Every row gives one point. A path goes straight from each point to the next, and from the last back to the first. The post is the endless flat space through its rows: a point in 2 columns, a line in 3, a plane in 4, and so on, so that a path can go around it. How many times does the path go around the post? Going back the other way cancels.

Post (2 x 3):
1.2  -2.3  0.0
-4.9  0.6  2.6
Path (23 x 3):
-4.0  2.3  -4.2
-4.4  3.0  1.2
-5.9  0.1  -1.2
-1.3  -5.0  1.1
-9.8  -0.7  6.5
-1.3  -2.9  -4.8
-0.2  1.8  -5.1
-1.8  8.0  3.0
-2.7  -0.1  4.9
2.2  -7.5  4.5
-5.7  -4.5  -0.2
-2.1  -4.8  -0.1
-3.2  -6.1  -3.9
-3.8  3.3  -3.6
-1.1  4.2  1.0
-2.5  1.3  7.7
-3.2  -3.9  6.1
-0.7  -6.2  -0.3
0.7  -8.3  5.5
-1.0  -3.2  3.2
-1.5  -3.9  1.4
-0.7  -2.6  -2.4
-5.6  -1.1  1.4
Times around: 2

Post (5 x 6):
0.2  3.8  -4.6  -2.1  -0.8  -2.0
1.2  0.2  2.3  2.4  -2.3  -2.9
4.2  -12.5  3.0  2.4  -2.5  3.2
-0.9  -5.2  1.6  2.2  0.6  -2.2
-6.5  -0.5  -4.1  0.2  -2.9  -6.6
Path (22 x 6):
-6.1  -4.5  -4.0  6.5  -3.0  -5.6
-2.1  5.7  -3.7  0.8  -3.6  -3.4
-1.0  -4.5  1.6  0.3  0.0  -0.2
3.7  -0.8  -0.5  -3.8  4.5  0.4
1.2  -0.8  -3.9  -0.3  -2.5  -4.2
1.6  -7.1  1.0  3.6  -0.6  -1.9
7.6  -5.6  7.3  1.0  -1.7  -1.9
-4.4  -3.1  1.6  0.0  3.8  -3.6
0.1  -9.5  7.2  7.0  -3.9  1.7
-1.9  -8.4  -1.0  6.8  -2.2  -2.5
0.2  -4.5  -1.3  2.3  -4.0  -3.3
2.0  -4.9  2.8  0.0  1.5  -1.3
-2.3  -0.8  -3.5  -2.4  -2.9  -2.4
1.4  -1.7  3.0  2.2  1.3  4.8
0.1  -5.3  -0.9  3.2  3.7  -1.4
-0.1  -12.7  -0.2  3.2  -4.9  -0.6
-2.1  -2.9  -3.2  3.0  -2.0  0.7
1.4  -10.0  4.3  8.5  -5.9  2.6
-4.9  -4.6  -5.7  0.9  -1.3  -4.8
1.0  -3.0  5.2  2.3  -1.1  -6.6
0.7  -5.9  3.8  0.4  -1.7  0.5
2.1  -5.8  -1.0  -0.3  -5.4  3.8
Times around: 2

Post (7 x 8):
5.0  5.0  3.0  0.8  2.7  -0.2  1.8  0.1
-2.2  1.0  2.0  -2.6  -3.6  -6.2  3.5  -4.2
2.3  -0.4  -4.1  -3.2  4.3  -1.8  6.1  0.1
3.2  -0.9  1.5  2.6  -1.8  -0.9  2.1  -3.6
-6.5  0.0  -1.7  4.6  1.4  3.7  -7.0  13.9
-0.2  1.2  5.6  -1.5  -3.1  4.6  6.2  -4.0
-2.5  1.4  3.8  -3.4  -0.4  6.9  -0.9  -5.4
Path (21 x 8):
-0.3  3.3  -2.4  -1.9  2.1  1.4  -4.3  6.1
5.8  -3.4  1.5  -2.7  -4.1  0.1  1.2  -1.9
4.4  -3.7  5.1  5.5  -5.1  2.3  0.4  -1.5
-3.4  -0.2  3.9  2.7  -1.1  -3.3  -7.6  -1.6
-4.0  1.3  0.9  0.8  5.4  -0.9  5.0  2.9
-2.1  1.6  -4.4  0.9  1.4  4.1  -2.6  -5.3
5.2  4.2  -1.2  -1.5  -0.1  5.4  0.6  -8.2
1.2  3.0  3.1  -1.9  -1.7  -0.3  -3.4  0.0
1.8  -2.0  2.8  -3.5  0.7  -1.6  0.9  1.3
-7.9  -1.7  -0.6  -4.1  3.2  -5.7  -1.3  3.7
-5.4  4.3  0.2  -4.9  2.4  -6.3  4.2  -4.6
-3.9  4.6  3.1  7.4  -5.9  2.3  1.5  2.3
4.0  3.4  0.8  0.4  -7.0  -0.6  3.1  -1.8
-0.1  1.5  5.2  0.0  -5.0  -1.6  0.1  -1.0
6.3  1.8  5.2  3.9  1.1  2.8  6.7  4.8
0.3  -4.9  0.5  2.0  2.2  0.5  0.8  0.0
0.4  1.8  5.2  -7.3  7.7  4.0  1.7  -11.5
-2.1  0.1  3.0  -3.3  3.0  5.1  3.3  2.8
1.5  -1.5  4.2  3.3  6.0  2.6  3.7  1.7
-13.4  -5.3  -0.1  5.3  -8.4  -2.9  6.3  -1.9
2.8  4.8  -0.3  7.4  -4.3  -0.3  0.1  -0.2
Times around: 3

Post (10 x 11):
-0.2  -1.6  -2.5  5.4  0.8  -1.4  3.6  2.2  4.9  0.3  -1.9
0.7  -1.4  -0.9  3.1  -1.7  0.1  -2.4  -0.7  -1.9  1.0  4.0
-3.8  1.3  0.8  -0.8  1.5  -1.3  -0.5  1.2  3.9  3.7  2.6
1.6  1.4  -10.8  3.6  0.1  0.7  7.2  -4.0  2.2  2.7  -3.3
-0.1  0.7  2.0  -3.1  -0.4  -2.4  -2.6  -1.4  2.1  2.8  -1.2
1.8  -5.9  1.5  -3.2  3.9  -1.4  0.7  -0.5  -5.0  1.6  8.6
-5.2  -2.1  4.0  -0.8  -3.0  -3.4  -1.5  0.2  -0.3  2.8  -2.9
-2.7  0.6  -0.8  5.3  -4.8  2.6  -0.3  -5.8  1.5  -5.7  1.5
1.2  3.3  -0.5  5.7  -3.0  0.0  3.4  -3.5  -1.4  -1.1  3.2
-1.3  0.0  5.0  -3.5  6.5  -0.3  -1.6  -1.0  -6.3  3.7  -0.3
Path (29 x 11):
-2.1  -6.2  -4.4  -2.0  -6.5  1.0  3.0  -5.5  3.2  -1.7  5.3
4.4  -5.6  -2.0  -4.0  2.3  1.5  2.1  -6.4  1.4  -3.3  12.4
0.9  -7.7  -1.7  -2.2  3.5  1.4  -4.4  -3.6  5.1  -1.2  7.3
-1.3  -2.6  6.1  9.2  0.7  -2.5  6.0  6.4  -3.6  2.9  3.4
2.4  6.1  -6.4  -1.1  0.1  2.3  6.2  -2.2  -2.5  6.7  -0.2
-7.6  3.4  6.1  3.2  2.3  2.8  -1.0  2.8  -2.7  4.6  0.6
-6.8  -10.6  2.1  3.2  0.9  -0.8  6.4  -3.6  -1.8  -2.5  -4.2
-2.9  2.4  2.1  7.6  8.2  2.7  -1.5  1.8  2.6  -0.9  -0.1
-1.4  5.8  -8.3  6.1  0.5  1.2  1.9  -5.0  -1.2  -0.7  5.4
3.1  6.2  5.1  3.7  2.3  -3.9  2.0  1.5  -1.4  -1.4  -1.6
-3.8  -4.5  -2.5  2.3  3.0  -3.1  2.2  2.3  0.7  3.3  -0.6
1.8  -2.0  -2.2  -2.5  5.1  0.2  1.3  -7.9  -0.3  -0.7  -1.3
3.0  -2.2  -4.1  0.7  -1.7  -6.4  1.1  1.1  -6.7  2.1  5.2
-1.0  2.8  0.9  -0.6  2.2  1.3  3.2  -1.9  -3.0  -2.1  2.9
-0.2  -4.4  0.3  5.2  -5.3  -4.9  4.7  5.2  0.8  3.9  -1.8
-0.4  -1.3  5.2  -4.8  -3.2  0.8  -5.2  -7.3  -5.5  3.1  4.9
2.2  0.9  -3.8  6.2  9.4  7.3  2.2  -3.5  2.7  -3.3  3.0
-3.2  0.2  -6.9  3.1  -1.8  9.0  -1.0  -3.0  6.1  0.3  6.9
-2.2  1.1  -0.5  1.9  -1.2  1.7  3.6  -0.3  -4.4  0.4  1.8
-5.4  6.1  5.2  -15.2  1.5  -2.8  -2.3  -9.1  -2.3  2.1  -1.1
0.0  -0.6  -6.9  -11.3  -0.2  -2.2  -0.4  -7.8  1.1  5.1  4.6
0.0  -1.3  -1.6  -3.6  -0.1  -1.2  -0.9  -1.6  -2.8  -0.7  1.8
1.5  0.2  0.1  3.5  1.2  -1.5  12.5  5.1  -3.5  2.6  -1.3
-1.1  2.5  3.2  9.1  3.1  1.8  3.5  5.5  2.4  4.6  4.5
-1.6  -4.4  2.4  -5.2  -0.8  -2.8  -3.1  -4.8  2.3  4.4  4.1
-5.3  -2.1  -0.8  5.7  -5.5  -2.6  -4.6  -3.9  -8.4  2.0  5.1
-1.2  0.1  -3.1  0.5  1.4  -2.9  -2.3  1.7  -2.6  0.8  4.1
-2.3  -3.9  -7.2  4.7  8.3  4.3  2.0  1.0  -0.5  -1.4  -0.3
2.3  -2.8  -10.1  0.1  -0.2  2.7  1.3  -1.5  6.7  -1.1  1.5
Times around: 2
